Each row is a point. To make a cloud, some directions were put in groups of two or more. Within a group, all points are equally far from the middle, so they leave a hole (a ring in 2 directions, a hollow ball in 3). The other directions are filled evenly. Then the cloud was stretched, turned, moved and blurred a little. How many holes are there, and how many directions does each take, smallest first?

Cloud (19 x 3)
[[-48 -64 -18]
 [  8  63  22]
 [-25  36  53]
 [-13  -7  69]
 [ 47 -48 -39]
 [  4  12  59]
 [ 21   1 -43]
 [-10 -29 -17]
 [ 24  19 -11]
 [-26  12  21]
 [-16  22  52]
 [ 25  -7 -57]
 [-35  27  -9]
 [  3  15  21]
 [-36 -21  24]
 [ 65 -18  17]
 [ 47 -17 -41]
 [ 36  58  29]
 [ 21  24 -59]]
Holes: 0

Cloud (20 x 3)
[[ 39  -6  35]
 [ 39  -5   7]
 [ -3  67  39]
 [-47  16  31]
 [ 30  44 -25]
 [ 36  -5 -58]
 [ 39  -6  47]
 [-19 -25  35]
 [ 17  56 -11]
 [-47  35 -35]
 [ 36  24 -56]
 [-20  57 -23]
 [-52   4 -25]
 [-25  56 -14]
 [ 12 -34 -48]
 [ 36  28 -42]
 [-20 -21  56]
 [ 24 -22  12]
 [-18  56 -37]
 [ 32 -15  -4]]
Holes: 1 (2)

Cloud (30 x 4)
[[ 52 -34  32 -10]
 [  9 -41 -10  65]
 [-20 -25 -36  30]
 [ 22 -37 -20  31]
 [-49 -15  -1 -23]
 [ 25  -8 -13  12]
 [  7 -90   5   3]
 [ 13  22 -40 -17]
 [-32 -19 -19   9]
 [ -8  41  54   7]
 [ 39 -16 -18  28]
 [-32  11  18 -39]
 [-17  16  52  33]
 [ -3 -75  -4  43]
 [ 21 -52  31  55]
 [  7  12 -16  42]
 [ 36  13  29  27]
 [ 32 -15  63  -4]
 [ 26 -11  15  28]
 [ -2 -83  18  22]
 [ 12 -59  41  24]
 [ 66 -33 -11  44]
 [ 64 -26  33  18]
 [-32 -18 -15  59]
 [-14  21  43   7]
 [-26   5 -24  10]
 [ 29 -13  46  10]
 [-21 -82  60  -3]
 [ -5 -68  67  47]
 [ 49 -29  37 -27]]
Holes: 0

Cloud (26 x 4)
[[  4  52  17 -47]
 [-20  50  24 -11]
 [ 18  85   1  41]
 [ 25  -4  35 -29]
 [-42  23  -7 -20]
 [ 51   0  -8 -48]
 [ 49  65  50 -20]
 [ -6  -1  52 -35]
 [ 20  11 -13 -57]
 [ 46  39 -12 -64]
 [  7   3  57  -7]
 [ 20  68 -20  -2]
 [ 11  27 -38  54]
 [ -8  49  34 -41]
 [ 34  28  47  31]
 [ 35  79 -17 -37]
 [-16  22 -59 -31]
 [-15 -26  25  24]
 [ 27  35 -38 -38]
 [ 32 -26 -12  24]
 [  1  -2  44 -43]
 [ 54   5 -30  15]
 [-16  -7  32  48]
 [ 12 -26 -12  -2]
 [  0  90   2 -14]
 [-26  17  15  12]]
Holes: 0

Cloud (49 x 6)
[[ 40  -6 -18 -39   3 -54]
 [ 33 -19 -49  59   8 -25]
 [ 53 -34  10   9  44  42]
 [-12  22 -67  46 -32  11]
 [-10  29  21   9 -20 -65]
 [ 87  30  -4  18  -4 -31]
 [  4 -37 -19   6 -33 -57]
 [ 17 -14  46  -5  -2  40]
 [ -6   6  11  -2 -24 -70]
 [-17  18 -80  19 -19   5]
 [ 55   4  58  47   8 -29]
 [ 11  12 -78  47 -15 -18]
 [ 44 -40  29  -1  28  40]
 [-44 -43  24  26  23  28]
 [-24  26  45  32  29 -63]
 [ 61   8  -5 -42  21 -23]
 [-37 -27  31  -4  51 -40]
 [ 10  58  13  57 -31  15]
 [  2  46 -66 -18  11 -24]
 [-13  16 -53 -16  69  -6]
 [ 24 -10 -48  64  24 -10]
 [-25 -59   6 -14  34 -15]
 [-45 -43  15  14  14  33]
 [ 27  39 -32 -33  65  -1]
 [-27 -36 -12   7 -41 -12]
 [-54   5 -45   1  -9  15]
 [ 53 -10 -51  50 -22  -3]
 [  1  74   3  11 -14 -10]
 [ 38  47  -2  64  48  25]
 [ 23   5  38 -35   5 -18]
 [  1  40  -7  32 -33  47]
 [  5  65 -13  34  65 -34]
 [  9  18 -53 -35  59 -12]
 [-25   3  29  25  21  65]
 [-31 -45  33  30  23  32]
 [ 14   5  54 -17  11  23]
 [ 15 -58 -17  20  49  -2]
 [-31  50 -43   0 -10 -32]
 [ 17 -15   5  20   5 -88]
 [ 26   9 -47  11  16  67]
 [ 54 -27  13  50 -35 -10]
 [-51 -39  21  37  29  -8]
 [ -2  -1  43  78 -18   3]
 [  8  40  43  26 -16 -53]
 [ 33 -20 -59  35 -11 -46]
 [-23 -34  -7 -26 -14 -34]
 [ 55  -6  56  52  13 -17]
 [-15  24 -76 -20  19  -6]
 [ -4  57  21   8 -21 -28]]
Holes: 3 (2, 2, 2)
